Each row is a point. Each copy is the shape, with its points in the same order, turned, moved and blurred by noise. Some copies are also mirrored. Which?
In the rows, 128 means zero.

Shape (7 x 2):
[[ 46 118]
 [169 146]
 [172 118]
 [171 156]
 [147 129]
 [ 72 151]
 [171 116]]
Copy 1 (7 x 2):
[[ 40 125]
 [161 142]
 [149 175]
 [167 141]
 [132 152]
 [ 70 102]
 [158 172]]
Copy 1 is: mirrored
Copy 2, 7 rows:
[[108 191]
 [145  79]
 [174  75]
 [147  63]
 [156  99]
 [ 87 146]
 [178  81]]
Copy 2 is: mirrored
Copy 3, 7 rows:
[[ 48 145]
 [163 108]
 [173 136]
 [167 102]
 [146 125]
 [ 69 112]
 [174 137]]
Copy 3 is: mirrored
Copy 4:
[[ 36 154]
 [170 131]
 [156 118]
 [160 161]
 [138 138]
 [ 77 176]
 [154 114]]
Copy 4 is: only turned

Shape:
[[ 81 114 155]
 [ 94  69 171]
 [110 107 141]
 [ 92 121 173]
 [126 143  95]
 [155 144 151]
 [ 99 126  72]
 [101 113  13]]
Copy 1 (8 x 3):
[[123  79 141]
 [129  59  97]
 [132 106 120]
 [102  81 129]
 [145 154 147]
 [ 94 149 110]
 [177 142 160]
 [232 169 164]]
Copy 1 is: mirrored
Copy 2 (8 x 3):
[[183 147 127]
 [208 120 160]
 [165 121 144]
 [187 155 156]
 [109 110 112]
 [110 136 174]
 [123  98  90]
 [108  57  54]]
Copy 2 is: mirrored
Copy 3:
[[ 97 110 163]
 [ 73 149 176]
 [ 94 135 145]
 [108 118 175]
 [124 112  90]
 [155 149 136]
 [ 97  94  72]
 [ 77 100  22]]
Copy 3 is: mirrored
Copy 4, 8 rows:
[[ 81  96 145]
 [115  67 174]
 [123  88 142]
 [ 97  95 166]
 [126 111  87]
 [151 143 141]
 [100  95  65]
 [124  71   8]]
Copy 4 is: only turned

Shape:
[[181  95 110]
 [ 91  68 154]
 [153 118  96]
 [196 171 116]
 [118 211 105]
 [184 143 140]
 [100 130 134]
 [159  80 108]]
Copy 1, 8 rows:
[[140  92 100]
 [187 132 183]
 [113 108 122]
 [ 95 143  63]
 [ 55 187 127]
 [129 143  78]
 [128 158 164]
 [148  88 123]]
Copy 1 is: only turned
Copy 2:
[[ 82 102 134]
 [166 127 209]
 [120 103 120]
 [ 56 151 100]
 [139 198  67]
 [ 74 143 132]
 [157 159 146]
 [108  89 153]]
Copy 2 is: mirrored
Copy 3 (8 x 3):
[[146 102  74]
 [164 123 176]
 [125 106  77]
 [100 147  30]
 [ 34 171  89]
 [123 154  56]
 [109 139 139]
 [155  93 102]]
Copy 3 is: only turned
Copy 4 (8 x 3):
[[165 141  83]
 [ 64 145 107]
 [163 163 113]
 [213 120 128]
 [176 141 208]
 [174 108 107]
 [107 139 161]
 [136 163  78]]
Copy 4 is: only turned
